Each row is a point. The window is the flat piece filled in between its corners: a triangle in 3 columns, a solid with four corners in 4, and so on. A path goes straight from each point to the next, and from the last back to the first. List the points from which the path goes on through the window.

Window (4 x 4):
[[ 1.7 -1.7  0.3  3.4]
 [ 0.2 -6.5 -4.6  6.2]
 [ 1.4  3.6 -1.7  0.2]
 [ 7.3  2.0 -1.0 -3.5]]
Path:
(1): [ 2.6 -4.4 -2.8 -1.3]
(2): [-3.0 -5.6 -2.8  1.1]
(3): [ 2.4 -1.4 -2.6  9.4]
(4): [ 4.8 -1.0 -2.3  2.8]
(5): [ 2.9 -4.3 -2.0 -0.6]
(6): [-2.1 -6.1 -2.7  1.5]
(7): [ 3.9 -4.4 -5.2  8.4]
(8): [ 3.7 -1.6 -3.3  6.9]
(9): [-4.2 -1.9 -0.3  1.2]
(10): [ 0.6 -3.2 -1.7 -0.6]
(11): [ 3.8  0.4 -3.6  4.4]
(12): [ 5.6 -1.2 -3.6  4.8]
(13): [ 1.9 -3.7  1.3 -2.3]
(14): [ 0.2 -1.3 -0.8 -0.4]
(15): [ 7.5  2.3 -0.3  3.8]
(16): [ 6.9 -1.4 -2.1  3.5]
Through the window after points: 6, 10, 14

Window (6 x 6):
[[-3.4  1.8  5.0  3.2  4.2 -1.8]
 [ 2.0 -7.1  1.4 -8.5  5.2  0.0]
 [ 6.4 -3.0 -2.3  2.6 -3.2 -4.3]
 [-2.9  2.7 -3.2  3.3  5.8  0.8]
 [ 2.7 -0.8 -2.2 -7.7  2.0 -1.8]
 [-5.4  1.5 -0.1  5.3 -0.5 -0.1]]
Path:
(1): [-0.1  2.1 -2.1  1.7  4.2  2.5]
(2): [-6.9 -0.5 -2.2  2.0  6.8 -5.4]
(3): [-2.9 -7.0 -1.5 -5.2  4.4 -6.5]
(4): [ 5.1 -2.8 -1.5 -5.6  0.6  4.2]
(5): [ 1.9  0.6 -0.2 -0.8  2.0  4.3]
(6): [-0.3 -5.4 -4.6 -1.6  4.7 -7.2]
(7): [ 3.1 -3.8 -2.8  1.0  0.3 -6.0]
(8): [ 6.0 -1.1  0.1  0.9 -2.8  1.1]
(9): [ 3.2  3.2 -1.5  0.4 -0.2  1.5]
(10): [-2.7 -0.1 -3.9  3.9  2.0 -5.5]
(11): [ 1.0 -5.0 -3.7  0.3  4.5 -6.9]
(12): [ 4.4  1.6  2.8 -3.8  0.1  3.5]
(13): [ 4.5  0.3 -0.6 -3.1 -1.4  2.8]
(14): [-2.4  1.5 -3.1 -1.2  2.0 -5.0]
(15): [ 0.1 -5.6  0.0 -6.4  3.4 -3.6]
(16): [ 3.4 -1.5  0.9 -3.7  4.0  5.4]
Through the window after points: 1, 7, 15

Window (9 x 9):
[[ 0.6 -2.0 -5.2 -0.3  7.9  4.7 -0.4 -2.0  0.3]
 [ 1.7 -1.3 10.0 -3.7 -1.1 -2.9  2.5  1.3 -1.2]
 [-7.7  1.4 -5.9 -0.1  5.8 -0.7  0.7 -3.8 -0.5]
 [-1.8 -6.9  3.0  7.7  0.4  4.1  3.0  5.4  1.0]
 [-3.7  2.1 -3.3  4.5  5.0  6.0 -1.9 -2.9  4.7]
 [-0.6 -0.7  8.8 -2.7 -0.4 -0.8 -3.2  1.2 -7.6]
 [ 1.2  2.7  6.0 -5.2 -2.1 -1.9 -0.2  6.9 -4.5]
 [-0.2 -0.7  2.5 -4.2 -7.0 -3.4 -1.8 -1.2 -4.2]
 [ 0.1  1.7 -3.4  5.1  4.6 -1.8 -0.8 -2.2 -0.7]]
Path:
(1): [-3.1 -3.1  0.2  2.5  3.6  0.8 -3.3  0.1  3.7]
(2): [ 1.0  2.6 -4.5  1.9  0.4  4.0  4.5 -0.4 -8.7]
(3): [ 0.1  3.3  0.6 -1.0 -0.6  3.9  1.5 -5.0 -6.2]
(4): [-1.4  1.6  0.7 -2.2  4.3 -3.2 -4.1 -1.0 -1.3]
(5): [ 1.7 -2.5  7.4 -2.2  0.9 -6.3 -3.8  2.0  4.8]
(6): [ 0.3 -0.3  7.4 -2.5 -1.1  1.2  5.5  0.4 -5.3]
(7): [-0.3  3.5 -0.9  2.0 -0.5  3.0  2.1 -4.2 -2.5]
(8): [-2.6 -4.7 -1.2 -1.6  4.1 -1.8 -6.6  4.5  0.5]
(9): [-1.0 -4.6  3.3  3.0  2.6 -2.1 -3.9  2.8  2.4]
(10): [-1.5 -0.2  2.9  2.0 -1.3  6.1  5.5  2.5 -5.5]
(11): [ 1.3  4.1  5.2 -1.1 -1.5  5.2  4.4 -0.8 -6.1]
(12): [-1.3 -4.4  5.5 -1.4  2.6 -5.3 -2.5  1.3  4.0]
Through the window after points: 5, 9, 11

Window (11 x 11):
[[ -5.7   2.1  -7.9  -2.8  -2.3  -3.8  -9.2  -1.9   2.0   5.7  -2.6]
 [-10.9   1.1 -11.2  -6.3   3.2  -0.4  -9.0  -2.2   3.2  -0.5   0.7]
 [  3.3  -2.0  -0.8  -1.0   2.2  -1.2  10.6  -0.5   1.8  -0.9  -1.8]
 [ -2.5   0.6  -0.3  -1.4   6.9  -2.1   7.2  -0.4  -3.5   4.5   1.7]
 [  1.1  -3.4   3.7   4.0  -2.3   2.9   5.5   5.5  -2.7  -0.9   0.7]
 [  1.9   3.7  -7.4   0.6   0.4   3.3  -8.8  -0.8   0.0   1.6   2.0]
 [  3.3   1.2   3.8  -1.4  -1.1  -1.2  -2.4   0.6  -3.6  -4.0  -0.1]
 [ -4.7   5.2   3.6  -2.2  -2.9   2.8  13.2  -1.7  -0.4  -0.6   0.6]
 [ -6.5   6.9  -3.1  -1.7   5.0  -2.4  11.4   3.9   0.4  -0.2  -4.3]
 [  4.2  -2.2   0.7   9.4  -1.7  -1.9  -1.4  -2.9  -4.3  -4.1   2.3]
 [  1.3   1.6   7.5   4.8  -0.5   0.9   1.2   0.5   4.2  -1.8   2.3]]
Path:
(1): [-2.6  2.7 -2.2 -1.4  1.7 -1.8  5.8  0.4 -1.6  1.3  3.6]
(2): [-0.6  0.6  1.6  0.7  2.6  2.3  2.3 -1.3 -1.5  1.4 -2.3]
(3): [-1.4 -3.5  4.3  2.2  3.7  4.1  6.1  0.8 -1.6 -1.0 -7.0]
(4): [-0.7  3.1 -0.3  0.7 -0.5 -0.4  5.5  2.6 -0.8 -2.0  3.9]
(5): [-0.2 -0.3 -3.8 -1.7 -3.1 -2.7 -1.3  2.6  1.1  3.4  5.5]
(6): [-0.2 -0.9  0.9  1.5  1.6  2.3  0.3 -3.3 -1.6 -1.2 -3.2]
(7): [-3.8  0.1  0.1  0.9  1.5  6.6 -2.9 -3.6 -1.0  0.3 -5.4]
(8): [ 0.0  0.0 -5.0 -1.0 -1.5 -6.1 -4.8  0.6  0.4 -0.2  6.4]
(9): [-1.5  0.9 -3.6  1.5 -2.8 -5.6  4.3  4.2 -1.4 -0.1  5.2]
(10): [-0.7 -1.3  3.7  1.4  0.3  7.2 -1.5 -2.0 -0.5  0.8 -5.8]
(11): [-3.8 -3.5 -0.9  0.9  8.1  4.7  0.9 -5.5 -1.0  0.7 -5.5]
(12): [-2.1  2.4 -1.6 -0.7  0.3 -2.6  3.3  1.1 -1.5  0.9  3.4]
Through the window after points: 1, 9, 11

Window (12 x 12):
[[  0.5   5.7   0.0   0.5  -5.6   3.7  -1.5   1.2  -7.9   2.3  -7.9   7.9]
 [  3.5  -2.5  -2.3  -5.4  -5.6   0.5  -3.4   0.0   5.3  -5.4  -9.3   2.6]
 [ -2.6   6.4  -3.2   9.9   2.9   0.7   1.0   2.3  -5.4   2.7   0.8  -0.6]
 [  4.7   9.8   0.3   1.7   7.7  -5.4  -2.5   1.6  -4.0   4.9  -4.5   1.8]
 [ -4.8   1.7   3.3  -2.0  -5.9   7.6   2.0   3.5   4.5  -1.9  -2.2   5.9]
 [ -0.8  -1.5  -2.7  -0.3  -0.7  -7.1   0.9  -0.2  -3.6   6.3   3.9  -3.6]
 [ -4.2  -3.6   4.4  -4.3  -3.3  -3.9   2.7  -4.7   0.7  -8.2  -2.0   4.5]
 [  9.2   0.4  -1.7  -3.2   1.7  -0.6  -6.3   2.0   0.3  -5.8   2.0  -0.6]
 [  7.1  -1.4   5.5  -0.9  -3.8   3.5   1.4   0.6   0.4  -7.0  -4.5  -0.8]
 [ -1.3  -8.2   5.9   2.5   7.8   5.4   3.5  -7.6  -6.5  -3.2   2.5  -3.8]
 [ -3.9  -0.7   6.6   2.7  -2.3   1.9  -3.7  -1.5  -3.5  -0.8  -3.4   0.6]
 [  3.4  -3.4   0.7  -5.2  -4.5  -4.0  -1.0 -10.4   4.7  -3.7   1.9  -1.3]]
Path:
(1): [-8.4  2.9  0.6 -6.0  1.9 -0.1 -0.7 -0.9 -4.4 -1.4 -1.7 -0.8]
(2): [-1.6  2.4  2.1 -4.2 -2.9  2.2  4.0  2.4 -2.4 -5.6 -4.1 -1.4]
(3): [ 0.0 -0.9  3.2  2.9 -2.8  3.1 -3.4 -3.5  2.5 -1.7 -2.5  8.2]
(4): [ 4.0  1.5  4.2  2.5 -2.0  1.7 -0.3  1.6 -0.1  2.2 -3.0  3.2]
(5): [-3.2  1.9 -2.8 -0.8 -1.6  1.3  0.9 -0.5 -4.3 -5.3 -1.3 -1.0]
(6): [-1.6  2.4  1.2 -1.3 -0.4  3.9 -1.1 -1.9 -3.2 -1.3 -3.3 -0.1]
(7): [ 1.0 -1.2  3.8  4.0 -1.0 -1.9  4.1  4.0  2.4  0.0  0.6  8.6]
(8): [-0.4 -2.0  1.3  1.0  1.0 -0.5 -1.0 -1.4 -2.3  1.4 -0.7  3.6]
(9): [-0.5  5.5 -0.3 -1.2 -4.1  1.8 -0.8 -3.4 -3.6 -3.5 -2.6 -2.2]
(10): [-4.4  4.6  2.2 -6.8 -6.4 -2.1 -0.1 -1.0 -1.4 -4.8 -1.2 -3.2]
(11): [ 7.3 -4.1 -1.8  4.2  0.6 -0.7 -1.6 -0.4  2.0  2.7 -2.8  5.9]
(12): [ 1.6 -1.9  4.0 10.1  1.2  2.1 -0.7  2.5 -2.1  1.7  2.4  5.3]
(13): [ 1.0  3.5  0.7 -0.8  0.3  0.4 -1.0  0.9 -3.0 -2.0 -4.7 -0.3]
(14): [-0.6  5.6 -0.8 -5.2 -0.9 -2.9 -3.0 -1.9  1.6 -4.1 -2.4 -3.5]
(15): [ 2.2 -2.5  1.1  2.2  0.0 -0.5 -1.6 -0.2 -2.6  1.6 -1.8  4.3]
(16): [ 6.1 -1.9  2.2  5.4 -3.9 -2.0  0.2  0.1  0.9  2.3 -0.3  2.2]
Through the window after points: 4, 6, 16
